Every row gives one point. The ring and each string are closed loops that go straight from each point to the next, and from the last back to the first. Before rounding, they use only three directions, however many columns there are. How many times does the string pass through the ring? Passing back the other way cancels.

Ring (9 x 4)
[[ 0.26 -0.30  0.27  0.30]
 [ 0.30 -0.05  0.30  0.39]
 [ 0.10  0.30  0.20  0.39]
 [-0.20  0.45  0.01  0.30]
 [-0.42  0.41 -0.08  0.17]
 [-0.50  0.27 -0.07  0.02]
 [-0.41 -0.03  0.07 -0.11]
 [-0.21 -0.25  0.16 -0.06]
 [ 0.08 -0.38  0.22  0.14]]
String (14 x 4)
[[-0.01 -0.01  0.08  0.31]
 [ 0.14  0.17  0.42  0.17]
 [ 0.34  0.39  0.58  0.27]
 [ 0.31  0.41  0.38  0.46]
 [ 0.23  0.25  0.10  0.61]
 [ 0.34  0.30  0.36  0.48]
 [ 0.47  0.15  0.40  0.53]
 [ 0.30 -0.14  0.07  0.61]
 [ 0.09 -0.13  0.04  0.41]
 [ 0.07 -0.05  0.26  0.20]
 [ 0.23 -0.13  0.46  0.13]
 [ 0.41 -0.30  0.52  0.21]
 [ 0.23 -0.11  0.42  0.18]
 [ 0.04  0.01  0.24  0.19]]
Times through: 1

Ring (8 x 8)
[[ 0.15  0.44 -0.43 -0.11  0.09  0.27 -0.22  0.42]
 [-0.04  0.33 -0.11  0.01  0.23  0.22 -0.08  0.34]
 [-0.10  0.21  0.16  0.00  0.23  0.09  0.02  0.16]
 [-0.05  0.00  0.53 -0.17  0.03 -0.23  0.14 -0.20]
 [ 0.16 -0.07  0.54 -0.36 -0.22 -0.35  0.14 -0.25]
 [ 0.33 -0.01  0.33 -0.45 -0.34 -0.28  0.06 -0.09]
 [ 0.43  0.18 -0.09 -0.44 -0.33 -0.08 -0.09  0.16]
 [ 0.37  0.35 -0.37 -0.34 -0.20  0.09 -0.20  0.30]]
String (12 x 8)
[[-0.21 -0.09  0.80 -0.18  0.07 -0.46  0.21 -0.59]
 [ 0.01 -0.14  0.76 -0.38 -0.18 -0.56  0.19 -0.62]
 [ 0.17 -0.01  0.43 -0.48 -0.30 -0.51  0.05 -0.54]
 [ 0.50 -0.11  0.41 -0.53 -0.49 -0.29  0.12  0.05]
 [ 0.43  0.06  0.13 -0.34 -0.28  0.02  0.04  0.41]
 [ 0.31  0.20 -0.07 -0.29 -0.17  0.04 -0.07  0.29]
 [ 0.22  0.39 -0.37 -0.30 -0.09  0.02 -0.23  0.08]
 [ 0.17  0.59 -0.71 -0.16  0.07  0.28 -0.35  0.36]
 [ 0.07  0.47 -0.45  0.05  0.25  0.47 -0.19  0.71]
 [ 0.03  0.25 -0.01  0.02  0.19  0.28 -0.01  0.51]
 [ 0.05  0.19  0.11 -0.14  0.06  0.02 -0.01  0.13]
 [-0.14  0.15  0.30 -0.11  0.14 -0.16  0.03 -0.23]]
Times through: 2
